Rows are points. To make a cloud, some directions were put in groups of two or more. Within a group, all points are equally far from the middle, so they leave a hole (a ring in 2 directions, a hollow ball in 3). The other directions are filled evenly. Then the cloud was stretched, turned, moved and blurred a little. Count the holes, and give their numbers of directions, smallest first.
In the rows, zero is written as 128.

Cloud:
array([[ 94,  93, 194],
       [108, 200, 161],
       [120, 179, 146],
       [172, 144,  89],
       [ 88,  91,  78],
       [ 53,  60,  91],
       [ 84, 178, 165],
       [110,  84, 121],
       [ 93, 121, 141],
       [108, 107, 108],
       [ 63, 109, 170],
       [106, 132, 121],
       [161,  71, 112],
       [ 72, 107,  82],
       [143, 166, 161],
       [ 63, 131, 165],
       [166, 154, 143],
       [ 99, 150, 132],
       [ 53,  54, 113],
       [ 99, 127, 125]])
Holes: 0

Cloud:
array([[ 99, 123, 165, 111,  72, 185],
       [148, 141, 184,  92, 134, 195],
       [135, 104,  90, 116,  87, 133],
       [158,  59, 124, 107, 126,  98],
       [149,  81,  86,  76, 117, 123],
       [155,  33, 153, 126, 141, 131],
       [152, 118, 131,  95,  82,  67],
       [137, 198, 182, 143, 139, 115],
       [ 93,  82, 160,  84, 107, 154],
       [225, 126, 160,  74, 206,  95],
       [210, 146,  87, 133,  85,  96],
       [ 67,  91,  79, 101, 116, 149],
       [105, 178, 100, 155,  83, 134],
       [165, 153,  89, 206, 139, 117],
       [208,  44, 152,  73, 157, 128],
       [175, 110,  89, 111,  73, 157],
       [122, 138,  73,  98, 143,  54],
       [170, 174, 160, 184,  88, 126],
       [172, 148, 129,  90, 129, 147],
       [109,  84, 135,  96, 140, 134],
       [156, 155, 114,  67, 192, 129],
       [216, 113, 172,  92, 130, 150],
       [160, 188, 115, 108, 145, 102],
       [126, 102, 130,  61, 117,  82],
       [203, 135,  97, 129, 114, 144],
       [221, 115, 167,  92, 139,  61],
       [168,  76,  71,  90, 101, 117],
       [134, 156, 160,  67, 187, 113],
       [145, 230,  72,  99, 135, 128],
       [180, 148, 128, 167, 130, 117],
       [131,  80, 111, 130, 126, 147],
       [124, 112, 175, 145,  68, 107],
       [104,  95,  76, 104, 141, 173],
       [127,  96, 115, 139,  72, 142],
       [191, 139, 109, 121, 186, 166],
       [192, 142, 164, 120, 119, 102],
       [126, 188,  85,  94,  76, 102],
       [163, 187, 102, 138, 148, 138],
       [135, 120,  56, 105,  86, 143],
       [147, 165,  63, 137, 181,  68],
       [188, 200,  92, 106, 105, 103],
       [223, 128, 160,  72, 213, 120],
       [199, 122, 162,  32, 139, 138],
       [106, 142, 117, 134,  52, 103],
       [197, 111, 101, 144, 107, 179],
       [100,  65,  80, 132, 106, 141],
       [136, 139, 176,  71,  87, 115],
       [160, 176, 124, 135, 135, 153],
       [162, 123, 113, 111, 101, 153],
       [185, 173, 123, 128, 120, 198],
       [122, 144,  65, 132, 110, 138],
       [108, 133, 130,  99,  61, 180],
       [ 78, 107, 163, 124,  53, 149],
       [124, 215,  90, 180,  94, 126],
       [174,  81,  72, 119, 156, 153]])
Holes: 0

Cloud:
array([[130, 133,  96,  93, 120, 114,  71, 186],
       [132, 114,  26, 144,  99, 112, 167,  86],
       [124,  87,  28, 171,  56, 110,  94, 108],
       [224, 190, 138,  85, 113, 104, 130, 130],
       [170,  81,  81, 153,  99,  58, 117, 102],
       [159, 150,  64, 115, 117, 124,  74, 167],
       [148, 113, 130,  90, 132, 171, 135, 140],
       [201, 186, 110,  89, 121, 146, 184, 134],
       [105,  89,  96, 112, 227, 143, 103,  86],
       [140, 119, 136, 154, 139, 114, 143,  63],
       [152, 118,  80, 163, 150, 124,  95, 172],
       [127, 170, 104, 195,  96,  71, 114, 113],
       [ 86,  79,  69, 119, 177, 147,  95,  53],
       [162, 160,  94, 133, 143,  61, 122,  61],
       [233, 167, 114,  65,  97, 135, 130, 110],
       [ 88, 141,  81,  76,  77, 111, 130, 186],
       [ 99, 155, 162,  60, 149, 167, 120, 137],
       [188, 123,  75, 153, 175, 134, 101,  82],
       [187, 164, 139,  87, 169, 128, 129, 147],
       [152, 149, 113,  80, 102,  73, 117, 112],
       [115,  58,  49, 131,  85,  81, 138, 131],
       [143, 162,  93,  77,  73, 177, 123, 154],
       [161, 115,  88, 106, 177, 173, 137, 108],
       [187, 191, 130,  96,  94, 106,  77, 156],
       [ 85, 120,  93, 120, 135, 139,  84, 199],
       [ 73, 166, 105, 111,  66,  93, 124, 126],
       [198, 205, 102,  94, 125, 176, 144,  96],
       [139, 195, 201,  77, 156,  96, 107, 172],
       [ 90, 115, 108,  59, 160,  98,  84, 185],
       [ 85, 200, 127,  84,  68, 101, 104, 147],
       [106, 121,  89, 186, 132, 145, 140, 138],
       [201, 107, 135, 167, 105,  87,  99, 117],
       [ 99,  95,  82, 149,  84, 114, 157, 119],
       [159, 203, 118, 100, 179, 119,  79,  94],
       [169, 152,  45,  98, 160, 117, 147, 123],
       [124,  80, 100, 150, 115, 137, 155, 113],
       [157,  71,  40, 151, 113, 119, 136,  51],
       [170, 177, 138, 206,  77,  76, 111, 116],
       [132,  94,  90, 144, 115, 109, 134,  59],
       [126, 180, 125, 194, 131,  72, 110,  81],
       [139, 139,  87, 189, 145,  78, 155, 120],
       [121,  54,  70, 145, 136,  89, 130,  92],
       [141,  63,  94, 125, 191, 108,  92, 171],
       [ 78, 131, 139, 153,  73,  76, 105, 135],
       [152,  98, 123, 154,  95,  75,  89,  95],
       [192, 127, 114, 165, 163, 127, 121,  75],
       [158, 108,  79,  70, 168, 157, 112,  98],
       [165, 108,  81, 109, 112,  60, 142, 189],
       [150, 159, 134, 203, 122,  76, 100, 106],
       [158, 187, 135, 151,  96,  53, 129, 167],
       [138, 123,  89, 182, 165, 131, 132,  80],
       [166, 182,  99, 182,  88,  90, 172, 141],
       [126, 117,  44,  74, 170, 167, 162, 157],
       [ 76, 172,  98, 136,  97, 112, 169, 172],
       [160, 114,  84,  61, 123, 155, 173, 182],
       [146, 177, 120,  97,  98,  54,  85, 139],
       [138, 122,  98, 120, 130, 121,  85, 208],
       [138, 111, 112,  69, 193, 132, 121, 158],
       [193, 191, 133,  81, 123, 129, 168, 114],
       [ 53, 108, 160, 116, 150, 151, 112, 153],
       [161, 142, 102, 129,  55, 119, 194, 125],
       [ 55, 142, 122, 120,  92,  67, 124, 204],
       [143, 188, 107,  89,  73, 136,  84, 161],
       [ 94, 172, 102, 107,  72, 108, 138,  85],
       [189, 164, 121, 122, 102,  55, 126, 112],
       [101, 150,  93,  57, 171, 150, 143, 123],
       [137,  87, 103, 153, 211, 116, 108,  95],
       [ 93,  88, 122, 109, 187, 100,  51, 145],
       [141, 102,  29, 170, 121, 109, 169,  91],
       [163, 118,  86, 121, 160, 173, 130,  81],
       [171, 110,  67, 192, 146,  69, 108,  75],
       [ 86, 107,  88,  74, 145, 116,  48, 155],
       [ 96, 169, 120,  71,  88, 119, 105, 192],
       [137, 151, 123, 183, 162, 136, 131,  89],
       [130, 198, 107, 129, 116,  89, 133, 188],
       [146, 129,  90,  87,  87, 129, 199, 180],
       [167, 216,  66,  97,  87, 150, 131, 113],
       [104,  69,  85, 161,  73, 109, 131, 162],
       [154, 188,  79, 174,  43, 101, 145, 101]])
Holes: 2 (2, 3)

Cloud:
array([[ 85, 121, 117, 122, 105, 189,  67, 174, 137],
       [ 83, 119, 168, 141, 168, 158,  81, 167,  53],
       [150, 184, 184, 112, 135, 153, 142,  66, 119],
       [111, 139, 161,  95, 125,  78,  74, 125, 105],
       [181, 158,  83, 143,  91, 110, 112, 101, 171],
       [ 81, 141,  98, 120,  75, 186,  74,  87, 155],
       [ 39,  58, 167, 194,  87, 153,  79, 130, 131],
       [ 27,  62, 199, 171, 149, 106, 162, 103, 121],
       [158,  85, 128, 151,  99, 169,  96, 149, 167],
       [114, 142, 149,  89,  51, 123, 135,  57, 167],
       [158, 152, 105, 141, 198, 151, 160, 116, 145],
       [ 98, 201, 134, 139, 141, 103, 186, 153,  96],
       [ 53, 101,  67, 159, 153, 154, 115, 161,  45],
       [182, 125, 125, 182, 107, 144,  93, 181,  71],
       [104, 200, 202, 142, 128, 139, 132, 113,  83],
       [180, 108, 116, 183, 145, 120,  78, 118, 130],
       [151,  62, 114, 127, 131, 123, 181, 120, 161],
       [ 90,  84, 185, 175, 137, 203, 100, 153,  69],
       [ 41, 152, 117, 127, 103, 183,  82,  97, 135],
       [189, 126,  50, 173, 116, 175, 110, 132, 125],
       [165, 147, 116,  93, 109, 170,  80,  97,  61],
       [107, 113, 139, 137, 133,  74, 153,  68, 174],
       [188, 142, 164, 166,  89,  79, 216,  99, 151],
       [ 66,  54, 129, 186, 144, 172, 143, 211,  60],
       [104, 136, 186, 174, 197, 124, 190, 105, 108],
       [111,  94,  85, 147, 111, 227,  76,  80, 106],
       [ 84, 147, 120,  80, 107, 170, 107,  51, 136],
       [127, 109, 109,  52,  59, 134, 101,  82, 136],
       [108, 106, 171, 181, 128, 155, 117, 165, 178],
       [129, 182, 138, 146, 160, 135, 198,  93, 164],
       [ 85, 154, 106,  57, 127, 161, 178, 100, 136],
       [ 85, 132, 196, 192, 170,  67, 193, 147, 117],
       [164, 137, 108, 130, 112, 211, 113,  95,  84],
       [169, 191, 108,  84, 122, 175, 180, 161,  89],
       [117,  89, 154, 101, 185, 118, 176, 102, 165],
       [187, 108, 116, 188, 100, 160,  61, 141,  78],
       [ 26, 149, 106, 112, 144, 180, 144, 130,  98],
       [ 72, 160, 109, 104, 108, 166,  83,  82, 157],
       [138, 204, 141,  90,  69, 101, 119,  94, 167],
       [ 97, 161, 134, 164, 144,  80, 153,  88, 147],
       [127, 164,  55, 139, 116, 121, 122, 140, 104],
       [ 81,  85, 123, 170, 152, 223, 168, 157, 111],
       [165, 123, 117, 118, 129, 137, 119,  64,  85],
       [ 91, 146, 130, 173, 105, 119, 132, 186, 135],
       [ 74, 104, 116, 137,  79, 149,  70, 141,  42],
       [106, 157, 154, 217, 110, 107, 204, 149, 108],
       [178, 145, 111, 103,  82, 176,  85, 108, 181],
       [123,  87, 121, 146, 165, 108, 143, 131, 179],
       [148,  72, 117, 104, 127, 192, 147, 154, 133],
       [ 56, 146, 194, 115, 137, 122, 191,  81, 159],
       [136, 132, 126,  88, 179, 149, 142,  72, 117],
       [171, 157, 143, 162, 150, 157, 160, 177,  58],
       [ 67, 183, 170, 126, 167, 160, 184, 160,  94],
       [100, 150, 191, 103, 136, 138,  96, 135,  62],
       [170, 104,  97,  83,  57, 139, 107, 100, 150],
       [ 51, 146, 229, 176, 159, 134, 116, 125,  97],
       [ 47, 122, 169, 118, 113,  91,  93,  65, 124],
       [ 72,  75,  70, 147,  99, 171,  79, 185,  66],
       [134,  84, 122,  78, 106, 114, 187,  90, 153],
       [169, 130, 132,  78, 128, 158, 170, 118, 177],
       [200, 159, 182, 140,  90,  70, 135,  79, 114],
       [215, 116, 152, 154, 102,  89, 172,  89, 154],
       [ 77, 125, 102, 119, 176, 178, 104,  78, 119],
       [158, 170,  75, 129, 143, 190,  93, 103, 153],
       [ 49,  96, 202, 187, 108, 133, 182, 144, 153],
       [ 78, 146,  63, 146, 127, 146, 162, 164,  82],
       [109, 153, 189,  87,  63,  86, 108,  44, 149],
       [ 85,  76, 131, 146, 105,  93, 106, 164, 128],
       [113, 105, 201, 125, 143, 182, 134, 125, 144],
       [115,  84, 121, 114, 158, 215, 141, 119,  90],
       [129, 108,  57, 177, 158, 200, 144, 134,  94],
       [121, 168,  51, 108, 107, 173,  91, 135, 134],
       [120, 105,  83, 142, 103,  89, 188, 123, 122],
       [156, 165, 228, 148, 137,  84, 171,  86, 121],
       [114, 125, 142,  53, 160, 152, 187,  97, 149],
       [111, 168,  76, 143, 129, 117, 112, 165, 113],
       [119, 166, 174, 127,  98,  54, 131,  56, 123],
       [115, 141, 166,  65,  87, 153, 174, 138, 110],
       [ 27,  85, 143,  92, 111, 107, 108,  93,  95],
       [133, 129, 154,  39,  73, 133, 110, 133, 116],
       [147, 106, 130,  42, 101, 150, 101,  82, 106],
       [ 49, 162, 148, 122, 171, 115, 171, 170, 138],
       [181, 103, 191, 129, 145,  87, 178, 134, 142],
       [180,  78, 154, 133, 138, 112, 140, 162,  88],
       [125, 193, 199,  98, 102, 132,  95,  81, 103],
       [100, 108, 115,  79, 126, 121, 108,  73, 175],
       [110,  57,  66,  75, 102, 166,  81, 104,  98],
       [ 97, 104, 102, 135,  80,  82, 136, 153,  83],
       [114, 149, 165,  86, 117, 192, 144, 164,  93],
       [ 99, 114, 140, 140, 160, 179, 125, 183, 163],
       [170, 105, 141, 123, 138, 135, 154, 115, 194],
       [160, 110, 148, 150, 101, 189, 134, 123,  70],
       [145,  45, 128, 133, 146, 155, 173, 150,  92],
       [163, 120, 219, 155, 146, 100, 167,  79, 138],
       [204, 139, 137, 160, 152, 122, 129, 159, 162],
       [118,  99, 144, 135, 125, 184, 186, 170,  64]])
Holes: 2 (4, 4)
